Every row gives one point. Any point is a mix of the corners, with weights that add up to 1. It lies inside the corners' shape when no weight is negative. Is each point inside? If not, which corners have a negative weight?

Corners:
(1): 49	8	-25
(2): -62	47	45
(3): -27	-18	42
(4): -4	9	-44
Points:
-23	5	10 -> inside
-55	42	39 -> inside
-28	13	-11 -> outside (1)
-53	22	33 -> outside (1)
-32	26	6 -> inside
-30	14	30 -> inside
-21	23	20 -> inside
-15	-2	35 -> outside (4)
-55	42	40 -> inside

Corners:
(1): -49	-9	-15	42	-61	8	3	-47	1	18	-58
(2): -11	4	15	-29	35	27	69	25	-24	16	-36
(3): -15	-33	45	16	-39	-2	8	-15	6	-2	38
(4): -21	-4	-15	35	-7	78	19	-35	7	22	-9
(5): 41	18	28	-15	-29	-52	13	-9	-41	-15	53
(6): 47	-52	-18	-24	21	-2	-11	42	-55	5	52
(7): 20	16	-50	46	-8	-29	6	18	39	12	-55
(8): 31	46	70	-40	-5	-20	-81	33	5	-5	-7
(9): -15	0	-17	1	-8	-5	-27	0	33	-27	-39
(10): -10	-20	-32	68	25	29	-10	-37	-55	5	0
(11): -35	9	35	-45	-14	1	-36	53	-16	-8	69
(12): -66	-48	12	-24	-22	-29	121	-67	25	54	21
Points:
4	5	-1	8	-5	15	-21	7	-2	-4	-14 -> outside (12)
-6	-21	-23	7	11	12	36	-6	-39	20	15 -> outside (3, 8, 9)
-19	-17	-1	6	-5	-2	36	-21	-4	17	3 -> inside
-4	-7	21	-30	-2	-26	16	-4	-35	3	32 -> outside (3, 4, 7)
10	-4	2	2	-7	-1	-5	15	-20	4	12 -> outside (9, 12)
4	-15	-6	27	7	-1	17	-18	-38	15	-1 -> outside (4, 9, 11)
4	5	-19	21	-10	-15	3	10	18	8	-22 -> inside
-23	1	14	-3	-15	-12	3	-2	2	-1	-5 -> outside (4, 6)
3	-10	-12	13	9	4	5	-1	10	5	-21 -> outside (1, 5, 11)

Corners:
(1): -6	45	39	-63	39	53	-17	22	0	41	-88	24	21	12	-41	-51	-4	34	20	0
(2): 22	15	30	-45	4	43	-30	28	1	14	-26	50	9	6	21	56	7	32	26	-9
(3): -18	18	-27	-37	-23	-65	31	-8	-65	-54	85	21	38	42	-63	21	-12	-64	-37	-19
(4): 21	10	46	-58	-37	56	7	23	-11	45	-59	48	-51	-5	-9	16	-9	-25	-22	-22
(5): -18	13	20	-9	25	68	7	35	51	3	-41	21	51	28	14	7	-59	15	-18	16
(6): -48	-54	-47	-41	-25	45	-28	-5	-6	41	-85	14	28	-10	-26	5	-42	-9	52	-42
(7): 8	6	-26	46	34	4	19	-50	-71	-72	66	43	4	-3	-60	11	25	-56	-32	11
(8): 14	1	-36	21	-13	-72	-4	-27	14	-39	80	11	0	2	-99	1	27	-44	-53	-6
(9): -15	-22	11	39	-9	5	-92	-10	15	-2	55	47	-35	-61	48	-49	-20	58	-4	-28
(10): 23	43	-27	24	-38	-49	-22	29	-40	-90	54	11	5	40	-33	-16	11	-10	-29	-23
(11): 18	-13	38	24	24	9	-21	-26	24	16	14	-28	16	-12	44	-29	-6	4	-18	-52
(12): 20	24	-22	-2	8	37	3	-18	29	77	-73	10	-2	-19	45	-24	13	-9	12	-2
(13): -10	-44	-44	19	26	78	-52	16	-7	84	32	-42	6	-17	23	-41	-24	39	5	-21
(14): -17	36	18	-32	-43	25	-9	45	14	7	-27	-19	40	-65	20	22	-22	-2	37	-11
(15): -25	-33	-12	3	-14	11	-40	-3	34	-18	-1	-13	11	-19	41	-29	64	3	-60	-65
(16): 5	-43	-54	14	-7	-57	-6	46	-33	-115	63	3	-34	7	-62	2	-27	-27	-19	4
(17): -45	28	20	-25	47	-7	-62	13	-12	78	-38	-13	2	-1	13	14	23	-34	-27	2
(18): 47	14	-11	-12	-7	-1	-32	-3	11	-63	94	17	6	19	-66	-59	-24	-76	-1	-15
(19): -45	28	-9	-41	-16	31	-13	-48	-15	16	-21	-17	12	13	-15	12	-10	1	54	37
(20): 29	-47	31	21	-57	-34	-48	31	11	16	4	6	60	16	10	-76	52	20	18	17
(21): -78	-20	-24	16	20	72	-14	34	32	77	-50	1	-42	-22	62	20	28	-13	17	-19
Points:
-6	-8	-17	7	3	7	-19	4	-5	-3	8	9	14	-4	-9	-10	0	-11	-5	-14 -> outside (4, 19)
4	-1	-10	2	5	19	-18	-3	-12	-8	24	13	4	-1	-21	-14	-4	-22	-8	-10 -> inside
-21	15	-4	-31	15	41	-14	-3	-3	41	-26	13	9	-3	-12	15	4	-24	1	-6 -> outside (9, 10, 11, 16, 20)
-10	2	-5	1	-6	14	-21	-3	5	13	6	6	6	-6	4	-2	6	-11	-4	-13 -> outside (1, 16)
2	15	10	-23	-15	23	-9	5	-1	1	-31	21	0	-10	-18	-8	-5	-3	25	-6 -> outside (3, 5, 13, 15, 17)

Corners:
(1): -26	-1	-35	50	12	-18	12	35	24	-11	-53	-12	-3	-6	15	14	28	18	21	-4
(2): 5	-9	17	-42	24	-4	5	22	4	21	6	12	-15	7	-26	-19	-8	-7	5	-19
(3): 18	10	-45	3	3	-10	-20	24	-24	4	-5	-14	-32	53	-6	4	2	0	-31	-27
(4): -11	-20	-10	19	-4	10	7	-43	36	5	-29	16	7	-12	-4	3	47	43	-8	14
(5): -33	-3	29	-66	17	3	-3	-13	-30	-45	-22	-26	12	24	38	25	-44	23	29	-15
(6): -22	4	32	-10	-13	12	25	-35	10	-24	-41	33	-10	9	-1	-14	-15	15	-26	8
(7): 36	11	23	-3	7	-5	-6	22	11	-9	34	-23	-49	35	13	-1	-52	5	20	12
(8): -43	-16	9	31	59	14	15	-2	-6	-12	20	8	-18	8	-23	3	-13	43	-45	4
(9): -6	-1	-53	12	27	-30	-18	5	-23	-20	-29	-11	-36	9	21	4	-11	11	-2	-9
(10): 10	-18	-18	82	43	5	-5	11	49	18	-38	8	-39	60	-22	-1	-5	-26	25	35
(11): -1	-38	20	-24	-38	-37	-41	29	-3	-5	-22	56	-4	-27	2	70	8	15	33	-10
(12): -7	9	-13	-17	-7	1	19	-17	-27	-22	-80	-2	19	10	11	28	-5	46	-17	54
(13): -72	17	-53	-35	-33	35	18	-32	-44	-20	2	14	-12	18	62	-71	-9	6	-31	47
(14): -20	6	2	-5	-39	10	26	-47	-32	-10	51	121	-26	-2	-33	28	9	15	5	28
(15): -22	9	17	31	59	-1	-10	11	32	9	4	-30	16	3	-10	32	-23	5	-64	-12
(16): -13	14	-8	-42	-39	29	30	-11	-46	1	-7	31	-37	7	-6	8	-47	-25	34	28
(17): -6	-36	-18	39	25	9	32	42	39	-34	-43	3	-41	14	50	2	33	-7	11	-10
(18): 44	-44	-17	16	58	60	-40	4	5	-75	-5	-20	15	-6	11	-36	-62	27	-1	42
(19): 27	-23	-17	21	41	-41	-11	19	-33	17	-38	-25	33	-8	-4	5	-24	-2	-10	-16
(20): 26	13	-38	-12	16	-7	-1	48	-1	23	-31	-22	23	13	9	19	-45	32	6	-27
(21): 14	19	20	52	-3	-20	12	-16	-10	42	-26	78	-18	-27	-5	39	67	46	-7	-36
Points:
-6	-16	-2	6	17	-4	-4	-2	5	-11	-31	3	-8	7	16	-5	-1	6	-2	12 -> outside (1, 3, 8, 14, 16, 20)
-7	-9	-1	3	1	5	2	-13	1	-20	-14	26	-21	9	5	2	5	22	1	15 -> outside (15, 16, 19, 20)
-2	-6	-11	22	1	-16	9	9	5	11	-30	31	-17	4	-12	30	20	11	0	-5 -> outside (5, 7, 13, 18)
2	-3	-19	17	7	7	9	-4	-1	-1	-15	18	-19	10	-3	-8	7	17	-6	8 -> outside (5, 11, 15)
